Every row gives one point. To make a cloud, some directions were put in groups of two or more. Within a group, all points are equally far from the middle, so they leave a hole (a ring in 2 directions, a hollow ball in 3). The other directions are filled evenly. Then the cloud was stretched, turned, moved and blurred a little. Count the holes, and give their numbers of directions, smallest first.

Cloud:
| -245 |   11 |
| -190 |  247 |
|   48 | -302 |
|   63 |  253 |
|  -51 | -329 |
| -139 |  304 |
| -245 |  -23 |
|   85 | -267 |
|  -24 | -330 |
|  147 |  -58 |
|  144 |  -90 |
|  -74 | -322 |
|   58 |  254 |
| -205 |  226 |
|    6 |  301 |
Holes: 1 (2)

Cloud (28 x 4):
|   64 | -122 | -284 |  261 |
| -222 |  108 |   75 | -324 |
| -210 |   32 | -283 |  233 |
| -185 | -200 | -258 |   79 |
|   10 | -294 |  -31 |  -74 |
| -361 |   21 |   49 | -139 |
| -274 |   26 | -233 |  211 |
|   -8 | -198 | -232 |  206 |
|  -17 | -246 | -182 | -262 |
| -141 |  272 | -214 | -238 |
| -152 | -184 | -268 | -270 |
| -264 |   25 | -254 | -340 |
| -118 |  289 | -150 |  184 |
|  -74 |  277 |  -26 | -249 |
|  164 | -113 | -180 | -309 |
|  205 |  -87 |  -89 |  277 |
|  166 |  242 |   25 |    1 |
|  142 |   14 |   63 | -303 |
|  -97 |  311 | -253 |  -87 |
|    9 | -196 |  129 | -177 |
|  195 |   36 | -360 | -110 |
| -132 |    9 | -336 |  243 |
| -362 |   36 |    0 |   75 |
|  246 |   24 | -321 |  -81 |
|  -17 |   62 | -384 | -273 |
|  272 |   -7 | -216 |  190 |
| -275 |  114 |  -13 |  203 |
|  -32 |  136 | -389 |  177 |
Holes: 2 (2, 2)

Cloud (52 x 6):
|   42 | -157 |   21 |  -40 |   76 |  206 |
|   29 |  229 |  185 |  271 |  292 | -257 |
| -138 |  304 |   75 |  282 |   49 |  225 |
|  321 |  138 |  -71 | -174 |  182 |  132 |
|   61 | -380 |   -5 | -112 |  140 | -286 |
| -147 |  126 |  506 |   62 |  127 | -188 |
|  304 | -285 | -257 |  -29 |  188 | -163 |
|  159 |  -73 | -453 | -157 | -105 |   63 |
|  176 |   50 |  276 |   50 |  184 |  147 |
|  240 |   86 | -241 |  165 |   85 | -140 |
|  112 |  354 |  333 |   30 |  248 |   96 |
|  212 |  -77 | -174 |   39 | -239 |  264 |
|  212 |  245 |  207 |   99 | -314 | -139 |
| -299 |  -21 |  343 |   82 | -155 |  -61 |
| -120 |  150 | -235 |   40 | -105 |  119 |
|   82 |  233 |  257 |  366 | -271 |   36 |
| -136 |   51 |  454 |  420 |  106 |   32 |
|  -97 |   68 |   55 |  -63 | -334 |   74 |
|  209 |   39 | -445 |  -91 |  -67 |  -80 |
|   92 |  240 | -244 | -279 |  126 | -243 |
| -288 |  142 |   97 |  -62 |  -57 |   74 |
| -206 |   26 |  -67 |  212 |  424 |  -81 |
|  100 |   53 |  115 |  169 | -429 |  -84 |
|   29 | -188 | -270 |   19 |  162 |  191 |
|  303 | -247 | -125 |   75 | -212 | -171 |
| -211 | -358 |  -50 |  131 |   42 | -220 |
|  -60 |  223 |  452 |  370 |  174 |  146 |
|  362 |   33 |   48 |  -18 |  142 | -286 |
| -276 |  177 |  440 |  298 |  -79 |  -73 |
|  198 |  156 | -176 |    4 |  -45 | -286 |
|  245 | -258 |   82 |   93 | -237 |  101 |
| -212 |  279 | -142 |    6 |  166 | -173 |
| -271 | -103 |  297 |  143 |  -82 |   75 |
| -114 |  405 |  -62 |  163 |  161 |   87 |
| -215 |   97 |  -23 |   86 | -165 |  174 |
|   38 |  151 |  -28 |  156 | -343 |  207 |
|  382 |  227 |   70 |  -65 |   78 |  160 |
| -292 |  104 |   10 |   28 |  -67 |  130 |
|  229 |   24 |  289 |  -94 |  -44 | -168 |
| -241 | -164 | -238 | -189 |  193 |  -54 |
|  -60 |  403 |   65 |  103 |  476 |   44 |
| -102 | -316 |  105 |  -49 | -214 | -235 |
|  315 |  -25 |  100 |  328 |  -60 |  -82 |
|  238 |  119 |   84 |  -21 |  272 |  189 |
| -252 |  205 |  -35 | -200 |  360 | -149 |
|   99 |  -28 | -251 |  -55 | -258 |  202 |
| -110 |   36 | -118 | -303 |   81 |    3 |
|  249 |  140 | -127 |   11 | -346 |  197 |
| -168 |  312 |  448 |  323 |  -84 |  -49 |
|  -52 | -244 |  182 |  -16 | -163 |   46 |
|  133 | -123 | -360 | -152 | -114 |  152 |
|  207 |   98 | -138 |   29 |  504 |   32 |
Holes: 2 (2, 4)

Cloud:
|   21 | -345 |  209 | -119 |   52 |   18 |  296 | -333 |
| -179 | -227 |  226 |   54 |  202 | -251 |  161 |  -48 |
| -236 | -212 |    5 |  236 |  -45 | -109 |  -65 |  -90 |
| -159 |   69 |  249 |  179 |  -34 | -267 |  265 |  -23 |
| -132 |   33 | -291 |   39 |   38 | -240 | -126 | -194 |
| -310 |  -95 |  311 |   -3 |  202 |   30 |  172 | -282 |
|  227 |  152 |  -41 |    8 |   18 |  -74 |  360 | -102 |
|   96 | -204 | -102 | -160 |  117 |  -41 | -218 | -133 |
|  -31 | -366 |  265 | -110 |   22 | -288 |  111 |  -62 |
|   39 | -325 |  243 |    5 | -222 | -179 |  493 |  -26 |
|  213 | -432 | -102 |   34 | -312 |  -41 |  289 |  -81 |
|   95 |  251 |  183 |   98 |  153 | -134 |  206 | -147 |
| -222 | -102 | -162 |  -94 |  -22 | -320 |   56 | -227 |
|   31 |  286 |   48 |  259 |  116 |  433 | -105 |  -19 |
| -166 |  -73 | -155 |  -36 | -190 | -301 |  -70 | -407 |
|   70 |  247 |   48 |   54 |  184 |  102 |   -7 | -449 |
|  -31 | -133 |   89 |  119 |  408 |  253 |  185 |  -66 |
|   24 | -100 |  -10 |  127 |   75 |  306 | -295 | -239 |
|   66 |   78 |  520 |  257 |    7 | -195 |  -27 | -242 |
|  245 |   29 |  -67 |  189 |  251 |  202 | -177 | -191 |
|  220 | -244 |  305 |   66 |  -38 |    7 |  367 | -480 |
|   33 | -163 |   46 |  185 | -400 |   41 |  356 | -120 |
|  -39 |   19 | -310 | -188 |   82 |   12 |  -12 | -361 |
|  -50 |  307 |  -18 |  183 |  174 |  -45 |   68 | -289 |
| -112 |  168 | -211 | -109 | -247 |  347 |  176 |   -6 |
| -114 |   59 |  -56 | -101 | -360 | -197 |   74 | -134 |
|   25 | -187 |  250 |   29 |  -92 | -221 |  525 |   40 |
| -137 |  142 |  234 |  168 | -179 | -225 |  -68 | -114 |
|  283 |  -86 | -225 |  115 | -117 | -232 | -229 |  -39 |
|  170 |  233 | -320 |  154 |  -81 |  261 |  140 | -244 |
|  232 | -362 |  125 | -143 |  -36 | -280 |  -96 | -128 |
| -130 |   89 |  426 |  298 |  135 |  235 |   -5 |   54 |
|  -32 |  249 | -101 |  -18 | -193 |  268 |  260 | -116 |
| -289 | -104 |  330 |   70 |  125 |  339 |  143 | -227 |
|   82 |  392 |  -66 |  166 |  -37 |  213 |   83 | -135 |
|  146 |   -5 | -258 |  -37 | -150 |  480 |  101 |  -29 |
|  168 |  267 | -157 |  111 |   59 |  -48 | -407 | -183 |
|  -88 | -257 | -257 |    1 |  158 |  294 |  403 | -107 |
|  152 | -142 |  153 | -323 | -141 | -176 |    0 | -263 |
|  150 | -123 | -168 | -217 |   36 |   22 | -291 | -247 |
|  -51 |  224 |  -55 |  -22 |  227 | -160 |   44 |   24 |
|   18 |   70 |  137 |  -94 |  -84 |  195 |  243 | -382 |
|  -84 |  -62 | -177 |  264 |  153 |  178 |  325 | -214 |
|  -76 |   81 |  104 | -207 | -210 | -275 |  -54 | -195 |
|   31 | -168 |  270 |  317 |  -67 |   78 |  525 |   16 |
|  170 | -373 |   66 |   43 | -372 |   85 |  108 |  -65 |
|  354 | -292 |  -26 |  122 | -239 |  282 |  185 | -118 |
|   51 | -222 |  327 |  153 | -255 |  185 |  402 |  -57 |
| -264 |   75 | -115 |  -83 |   70 | -299 |   33 |  -88 |
| -238 | -394 | -108 |   20 | -137 |  -34 |  148 | -102 |
|  -94 | -340 |  323 | -142 | -162 |   37 |  377 |  -36 |
| -214 |  147 |  137 |   42 |   49 |  154 | -281 | -303 |
| -349 |  105 |  120 |  141 |  123 |  315 | -248 |    1 |
| -239 | -318 | -222 |  -33 | -114 |  -96 |  154 |  100 |
|  117 | -353 |  -84 |  121 |   82 |  -81 |  -19 | -359 |
| -211 |  -52 |  135 |  317 |   98 |  193 |  454 | -218 |
|  -69 |  -88 |  -62 |  121 | -313 | -383 | -183 | -283 |
|  -75 | -273 |  228 |  -60 |  179 |  314 |  217 | -184 |
| -251 |  -64 |  410 |   52 |  -88 | -184 |   87 |   22 |
|   31 |  -64 | -351 | -135 | -134 |  -19 | -136 |  122 |
|  -73 |   10 | -222 | -101 | -258 | -178 | -123 | -490 |
|  -63 |  165 |   52 |  409 |  -23 |  219 | -221 | -136 |
| -180 |  -66 |  302 |  353 |  221 |   77 |  443 |  -39 |
| -142 |  -23 |  201 | -135 | -312 |  -39 |   87 |  -82 |
|  -68 |   38 |  102 | -162 |  -23 |  424 |  187 | -162 |
|   83 |  156 |   22 |  307 | -273 |   71 |  243 | -235 |
|  109 |   15 |  205 |  -26 | -217 |  296 |  157 | -251 |
| -148 | -110 |  186 |  422 |   45 |   37 |    1 | -190 |
| -185 |  -36 |  194 | -222 | -119 | -107 |  -59 | -257 |
|  -12 |  239 | -291 |  -31 | -154 |  217 |  258 |   72 |
|  307 | -211 |  396 |  343 |  -42 | -128 |  244 | -102 |
|  -77 | -302 |  275 |  -78 | -244 |    4 |   32 |  -51 |
|  128 |  202 | -266 |  287 |   -5 | -106 | -244 | -263 |
|  200 |  -60 |   25 |  -18 | -245 | -472 |  251 | -194 |
|  268 |  -71 | -103 | -248 |  -65 | -101 |  202 |   24 |
| -155 | -141 |  308 |  195 |  -87 |  -93 | -218 | -257 |
|   93 | -104 |   -6 |  240 |   92 |  366 |  356 |  255 |
|  258 |   25 |  395 |  -48 | -145 | -152 |  211 | -132 |
|  -66 |  229 |  -79 |  140 |  -30 |  157 |   17 | -491 |
Holes: 2 (3, 4)
